Every row gives one point. To make a cloud, some directions were put in groups of two or more. Within a group, all points are equally far from the middle, so they leave a hole (a ring in 2 directions, a hollow ball in 3). The other directions are filled evenly. Then the cloud was stretched, turned, moved and blurred a little. Count the holes, and give their numbers of directions, smallest first.
In the rows, 128 means zero.

Cloud (15 x 2):
[[ 72  83]
 [ 85 112]
 [156 132]
 [ 88  73]
 [106 102]
 [134 166]
 [184 169]
 [ 72 143]
 [171 209]
 [ 97  90]
 [130  88]
 [108  54]
 [129  56]
 [117  71]
 [130 187]]
Holes: 0

Cloud (31 x 4):
[[169 117  81  48]
 [102  75 123 132]
 [179 106 158 140]
 [182 117 107  69]
 [ 80 175  84 201]
 [184 100 113 101]
 [ 72 168 103 127]
 [153 110  43 106]
 [106 135 156 124]
 [185 158  73 112]
 [108 174 170  74]
 [158 128  69  74]
 [ 85  80 160 158]
 [ 44 174  95  94]
 [ 83  97 101 114]
 [128 195 117 187]
 [122 214  79  73]
 [106 130  92 172]
 [ 79 130 116 128]
 [116 124  56 154]
 [ 39 137 145 133]
 [144 187  94 122]
 [ 50 161 102 116]
 [ 90  84  94  96]
 [ 72 198  59  96]
 [ 83 134  16 128]
 [ 96 155  67  77]
 [ 92 105 161 138]
 [ 49 184  47 142]
 [161 120 114 129]
 [104 173 123 176]]
Holes: 0

Cloud, 46 rows:
[[ 86 213 119  86  81  95]
 [134 159 152 175  99 216]
 [117 169 196 155  90 162]
 [ 52 155 138 180 125  72]
 [ 60 185 122 147  77  72]
 [126  91 125  64 151 107]
 [ 86 194 187 117 112 158]
 [ 99 198  98 200 115 135]
 [ 85 139 139 187  67 103]
 [ 40 120 122 115 153  92]
 [ 64 126 145  91 136 183]
 [ 53 141 187 146 175 117]
 [109 165 172 139 200 116]
 [102 189  68 191 103 167]
 [ 60  99 208 163 144 100]
 [168 164 139 132  79  94]
 [155 139 221 131 164  92]
 [ 97  71 180 155 162 173]
 [138 164 157 121 203 166]
 [172 147 124  71 128 171]
 [ 81  87 205  74 118 131]
 [115 156 139 149 147  38]
 [149 157 222 149  96 124]
 [ 61 139 142 188  86  83]
 [116 145 146  78 193 148]
 [117  84 178 208 162 161]
 [ 97  49 139 178 159 172]
 [169 137 168  73 142 162]
 [103  63 150 201 151 143]
 [150 135 144  41 108 124]
 [ 59  77 103 136 110 154]
 [150 117 111 166 120  86]
 [167 171 155  65 121 138]
 [ 53 123 115  90 159  96]
 [ 63  96 184 167 158 140]
 [151 137 197 145 118 183]
 [ 84 218 157 160 106  54]
 [122 141 194 154 125 197]
 [116  90 177 148 158 211]
 [120 227 175 135 142 116]
 [ 66  71 184 113 141 137]
 [101 212 185 161 155 104]
 [ 97 171 173 155 189  93]
 [134 117 125  40 126 111]
 [132 181 104  58 114 130]
 [108 171 153 227 135 182]]
Holes: 2 (2, 3)

Cloud (93 x 9):
[[ 41 143 155 100 128 144 134 104 196]
 [ 83 126  87  85 192 112  67  98 122]
 [ 78 211 122 107 111 115  68 165 182]
 [203 164 124 174 132 186 167 111 106]
 [182 141 166 185 130 199 138 145  97]
 [117  80 147 133 172 106  88 124  53]
 [100  79 120 167  67 120 120  95 167]
 [119 144 150 120  79 163  77  64 110]
 [121 151 141 140 245 156 141 110  91]
 [114 145 183 120 128  42  96  87  87]
 [101 173 153 215 130 157  72  69 137]
 [143 137 151  48 162 122 152 159 155]
 [ 34 126 106 110 158 117 135  74 129]
 [ 87 147 137 137  75 117 111  42  80]
 [170 141 179 136  68 154 204 120 185]
 [146 169 195 146 158 149 160  82 212]
 [181 118 223 165 136 168 134 117 200]
 [123 105 203 114 130  97 112 170  95]
 [132  48 186 116 116 137 133 150 120]
 [ 79 157 155 152 221 183  98  76 150]
 [130 169 162 102  82 193 197  99 179]
 [151  98  70 166 180 198 162  97 109]
 [ 84 200 109 146 121 172 107  50 123]
 [140  52 114 155 196  78 134 119 164]
 [ 35 136 160  99 156 151  76  79 168]
 [139 142 153 105 153 154 192 181 123]
 [140  98  92 162 232  97 129  95 141]
 [ 83  72 186  76 120 195 117 114 151]
 [158 153 192 103 118 158  83  87  79]
 [ 79 182 127  50 138 153  89 113 170]
 [ 72 137 109  61 115 102 158 152 139]
 [135 140  58  76 159 107 175 153 207]
 [ 88 136 167 117 210 164 110 159 199]
 [114  92 172 185  74 124  95 118 125]
 [114 189 159 185 105 114 140 182 172]
 [187 111 173 156 191 141 187  45 140]
 [ 84  99 135 139 186 112  40 129  82]
 [130 186 115 194 154 173 179 118 187]
 [143 118 133 172  70 150  98  72 160]
 [138  56 113 148 147 194 161 161 115]
 [175 145 152 130 107 163 126 107  52]
 [125 125  41 128 146 191 209 108 155]
 [202 153 146 116 123 116 145  49 111]
 [ 84 105 169  97 134 174  97  45  95]
 [122 201  81 108 151 164 185 147 167]
 [121 188 139 127 115 139  82 120 227]
 [102 114 138 107 121 145 170  12 173]
 [166 123 139 137 170 215 103 158 121]
 [125 138 143  64 105 163 196 150 204]
 [148 197 176 134  77 210 148 108 142]
 [114 210 139 125  86 129 191 113 157]
 [132 152 132  99 123 139  68  78  71]
 [183 110 160 100 182 111 159  57  97]
 [109  85 114  64 160  72 137  77 120]
 [166 153 111 108 219 172 124 157 188]
 [137 110 172  98 150 165 140 200 188]
 [105 109  65 190 122 140 116 117 116]
 [ 71 126 133  79  67 109 104 100  88]
 [127 127 204 101 105 196  80 150 123]
 [ 73  72  96 130  81 122 142 120 187]
 [146 143 212 173 102 156 144 173 163]
 [111 158  96 151  69 126 186 155 119]
 [177 182 164 106 124 173 204 101 180]
 [204 174 170 139 137 182 136 145 189]
 [109 111 157 114 198 116 166 146  90]
 [191 141 107  98 201 107 106  88 163]
 [176 180  85 106 146 151  96 130 167]
 [168 102 104  91 146 141 142  39  87]
 [150 136 159 109 166 123  94 120 249]
 [ 42 134 139 124 126 142 168  76 140]
 [ 95 197 145  93 114 203  89  87 134]
 [117 140  70  99 162  79 140 148 208]
 [102 135 197 184  88  80 101  88 140]
 [109 102  97  36 133 166 115 151 158]
 [138 147 200  91 166 123 114  69 197]
 [166 161 105 152 182 185  97  94 102]
 [155 185 214 169 183 180 100 157 140]
 [125  87 185  96 190  97  78 124 135]
 [166 164 158 188 111 166 123  67  73]
 [138 121 125 160 107 147  63  84 118]
 [101 127 193  95 183 132 104  50 173]
 [108 161 192 120  90 158 174  51 100]
 [131 166  84  85 123 154 129 134 248]
 [129 189 129 109 132 199 183 154 196]
 [ 77  79 150  87 144 155  75 172 141]
 [180 183 174 117 124 132 105 131 202]
 [158  58 133 133 135 195 153  50  98]
 [169 128 107 124 163 201 167  70  83]
 [ 95 169 159 150  76 102 101 134 207]
 [159 171 177 111  99 127 171 156  81]
 [114 142 120 158 173 164 176 181  82]
 [134 133 166 135  55 196 143  83 109]
 [111 111  89  93 154  97 103 190 140]]
Holes: 1 (8)

Cloud, 94 rows:
[[ 90 206 159 117 109 184 175 122 144]
 [ 74 115 134 157 142 122 150  98 180]
 [104  73 163  95 104 142 121 121  33]
 [185 119 209  80 114  86  68 160 154]
 [111 198 152  59 103 119 143 109 139]
 [128  98 111 170 133 170 164 106 140]
 [128 140 133 165 189 142 149 102  89]
 [ 80 127 201  66 151  86  81  98 115]
 [121  72 206 194  92 170 156 159  99]
 [114  98 139 178 117 156 139 112 156]
 [149  68  85  90 182 134 130 152 142]
 [101 125 136  45 141 115 101 120 119]
 [188 118 157 167 152  84 228 179 163]
 [122  66 158  93 114  85 132 174  90]
 [106 142 113  82 141 164 109 152  74]
 [120 146  79  82 149 163 136 122 123]
 [123 122  92  56 145  90 215 139 113]
 [ 49 121  30 138 189  96 199  83 133]
 [160 164 124 103 102 101 149 149 103]
 [ 77  60  66 128 149 108 118 105 104]
 [110  65  92 102 129  88 201 134  27]
 [142  76 134 128 148 122 159 131  26]
 [ 91  68 140 109 149 101 163 146 153]
 [ 88  64  95 146 190 125 144 142 131]
 [163   7 102 132 167 106 122 133 176]
 [168  79 197 100 101 105  93 141 145]
 [ 86 118 158 180 123 161 144 140 152]
 [128 122 122 136 103  94 234 166 125]
 [101 147  71 211 233  89 201 114 168]
 [162  81 103 134 125 207  84 105 153]
 [185 179  95  69 132 161 175 120  91]
 [ 81 123 146 121  64 212  85  93  79]
 [122 140  69  88 145 143 121 131 105]
 [110 140 183 166 110 129 133  73 139]
 [162 121 100 150 136 154 189 171 155]
 [122 126 109  69 181 108 110 131 101]
 [ 71 150 160  89 106 130 125 103 107]
 [114  99 152 172 152  97 136 172 148]
 [151  80 160 151 103 114 135 176 141]
 [151  81  97 111 156 192  88 100 118]
 [121 186 141  94 115  71 145 127 115]
 [ 98 206 109  86 129 193  99 119 117]
 [129 163 215 155 147  98 148 110 116]
 [118 114 167 148 162  88 185 192 105]
 [ 80 124  89  77 111 181 103 114  60]
 [128  79 156 105 117 162 154 120 123]
 [167 169 142  81 129 159 156 199 169]
 [111 202 167 162 126 123 119 113 105]
 [136  79  75 135 206 106 161 182 165]
 [156 129  44 164 148 121 211 126  74]
 [129  96 124  41 171 173  80  87 105]
 [157 106 119  64 145 173 136 142  83]
 [159 126 190 137 131  99 149 172 125]
 [166  57 144  86 154  92 122 130  90]
 [114  92 117 163 200 178 117 133 212]
 [142 109  82  11 135 119  64 139 142]
 [140 111 212 109 128 130 122 200 169]
 [119 165 149 148 209 149 128 114 109]
 [102  87 135 144 151 133 169 145  68]
 [128  95  73 176 147 182 159 125 137]
 [151  67 140 179 117 116 163 211 120]
 [112 136 137 100 150 110  48 141 187]
 [103 125 133 129 126 138 152  89  33]
 [100  98 101 110 114 116 153 158 149]
 [103  42  90 183 145 160 113  95 129]
 [ 88 150 136 131 122 189 104 134 189]
 [ 84 138 169  90 159 142 109 106 155]
 [ 83 111  85 117 147 103 115 117 133]
 [189 138  97  84 123 127  77 175 201]
 [ 95 117  67  55 136 146  73 126 122]
 [134 155 187 123 124 159  85 164  84]
 [176 125 128  69 116 146 114 119  94]
 [155 174 115 156  87 111 196 129 126]
 [117  28 156 104 147  92 109 121 127]
 [111 107  92  60 141 201 123  89  62]
 [117 113 114 168 129 151 145  97 109]
 [195  72 135 100 106 113 143 192  87]
 [ 89 183 170 143 167 117  80  88 117]
 [151  86 179  82 125 175  43 118 100]
 [191  97 162 123 186 108 196 156 110]
 [133  52 172 157 189 121 139 136 163]
 [ 60  64 124  95 170  43 127 144 166]
 [145 107 182  81 157 153  52 124  90]
 [ 77 166  74 104 160 115  61 117 194]
 [ 81  96 197  70 108 138  98 108 125]
 [106 163 198  94 165  73 127 112 143]
 [111  19 195 135 155 128  78 117 154]
 [110  89  86  80 139  98 125 153 204]
 [ 40 120 146  86  99 205  97 124 128]
 [177 181 235 139 108 136 113 134 100]
 [ 91 123 129  98 144  42 155 143  98]
 [ 78 179 147 116  98 158 116  47 134]
 [120  89 141 199 150 143 119 117 202]
 [ 69 172  90 115 195 141 125  50 106]]
Holes: 0

Cloud (103 x 9):
[[ 74 180  57 151  99  83 117  90 186]
 [112 156 125 108  66  20 123 135 104]
 [ 40 132 166 145 164  82 157 127 184]
 [141 204 154 113 173 139 153 106  91]
 [129 151 203 189 149  95 160 141 161]
 [210 141 123 148 128 133 116  54 180]
 [ 36 177 103 103 175 143 200 132 126]
 [ 73 142 158 108 183 178 146  73 175]
 [149 129 193 129 173 192 145 139 141]
 [123 190  97 135 109  97  89 217 107]
 [182 158  98 114 161 174 200 150  93]
 [ 98 131 104 160 204 130 128  61 168]
 [134 127 167 160 117 124 129 196 218]
 [131 132 157 183 181 129 134  39 127]
 [ 81 184 105 172 133  64 131 117 211]
 [ 64  92 155 137 126 159 185 198 214]
 [117 168 110 199  90  64 161 137 211]
 [134 188 134 187 101 135  85  66 175]
 [130 125 183  88 149 168 130 126 112]
 [187 141 110  61 157 104 152  97  62]
 [ 91 118 122  73  77  35 132 181 122]
 [139 131 219 178 139 103 111 116 130]
 [158 122 196 104 116 131 109 138 132]
 [100 118  62 110 113 140 153  95 202]
 [172 125 141 100 152 127 249 174 141]
 [ 91 143 104 186 174  69  98 161 143]
 [223 145 113 113 142 143 113 108 162]
 [204 135  79 114 118  85 170 147 158]
 [120 141 104  93 222 172 166 144 176]
 [155 203 139 170 200 123 153 125 104]
 [235 159 131 113 175 117 107  88 155]
 [ 76 133 152 194 204 119 150 133 127]
 [171 168 173 102 230 120 193 166  87]
 [142 168  80  54 145  88 163 161 150]
 [195 119  99 120 162 116 109  50 143]
 [109 131  85  70 125 105 101 203 113]
 [ 80  80 180 113 172 127 180 151 132]
 [159 175  98 114 173 111 209 190  81]
 [132 131  67  99  80  61 162 120 159]
 [113  82 167 152 155 127 175  63 160]
 [172 154  95 125  87  66 189 168 137]
 [148 193 160  90 154  96  75 202 125]
 [ 27 148 110 187 144 189 145 129 150]
 [122 158 137  74  84  65 102 212 118]
 [146 175 160 143 236 180 171 121 156]
 [ 77 166 177 123 179 100 154 239 101]
 [138 127 124 122  97 162 139 141  97]
 [215 112 170 115 148  65  93 130 109]
 [140 175 182 153 139  63 162 153 192]
 [ 41 202  86 146 140 111  74 140 176]
 [185 154 103 109 114 148 141 188 122]
 [142 149 195  93 175 166 143 178  88]
 [146  77 136 153 130  94  99  86 116]
 [ 69 147 125 184 183  85 136 141 164]
 [ 98 166 134  92 170  28  87 160  95]
 [ 57 155 160 134 181 125  44 112 108]
 [ 50 165 159 142 199 150  98 159  49]
 [162 159 133 196 120 102  60 167 116]
 [165 200 170 104 182 138 164 121 115]
 [ 67 169 108  60 174 134 152 155 169]
 [147 163 151 168 181 111 172 133 205]
 [ 94 189  72  95 125  82 183 175 159]
 [119 126 117 122 149 110 129  53 211]
 [114 129  80  85 182 167 148 182 162]
 [204 164  99  96 139  89 189 175  93]
 [216 116 178 165 150  89  90 129 115]
 [ 96 179 169 170 160 131 175  75 143]
 [135 138 131 182 125  77  21 116 112]
 [ 93 183 149 142 171 132 127  45 121]
 [189 108 136 163 117  66  70 131 137]
 [ 75 123 112  67 117  95 101 177  83]
 [129 166 173 165 205  86 137 188 126]
 [ 69 207 103 169 163 133  98 175 181]
 [ 82 139 128  81 114  45 173 232 137]
 [235 164 151  89 214 143 175 143 109]
 [ 62  91 133 192 127 152 170 182 181]
 [126 204  96 167 167  78 116 130 174]
 [ 99 146 108 174 135 162  72  86 101]
 [122 148 159  84 184 183 173 203  69]
 [ 99 151  97 173 185 166 103 159 197]
 [146 125 121 164  47 122  96 126 189]
 [129  86 175 132 139 121  86 105 124]
 [195  98 146 109 142 115 134 172  34]
 [ 60 158  59 168 131 113 132  79 195]
 [ 55 172 135  82 232 178 137 163  86]
 [113 119 184 104 211 174 164 208  98]
 [ 83 123 159 192 179 130 166  72 155]
 [ 71 132 148  97 189 165 102 113 153]
 [137 146 165 156 140  61 147 156 212]
 [132 178 161 115 245 175 184 129 128]
 [161  81 169 111  94 100 171 134 100]
 [197 163 164  81 164  52 120 205  42]
 [ 75 136 160 123 190  88 171 153 171]
 [132 168 121 187 121 161 122 168 124]
 [ 82 129 107 185  93  49 111  88 213]
 [118 149  45 122 104 122 111 111 166]
 [ 62 104 163 168 172 103 105 104 144]
 [ 79 157 123 180 118 114 224 141 151]
 [171 151 141 162 167 109 171 131 215]
 [ 95 153 148 158 153 130 103 160  31]
 [139 161  94 181 218 140 151 126 174]
 [181 126 146 153 121 184 190  84 194]
 [ 17 142  88 132 117 131 156 221 138]]
Holes: 3 (2, 3, 3)
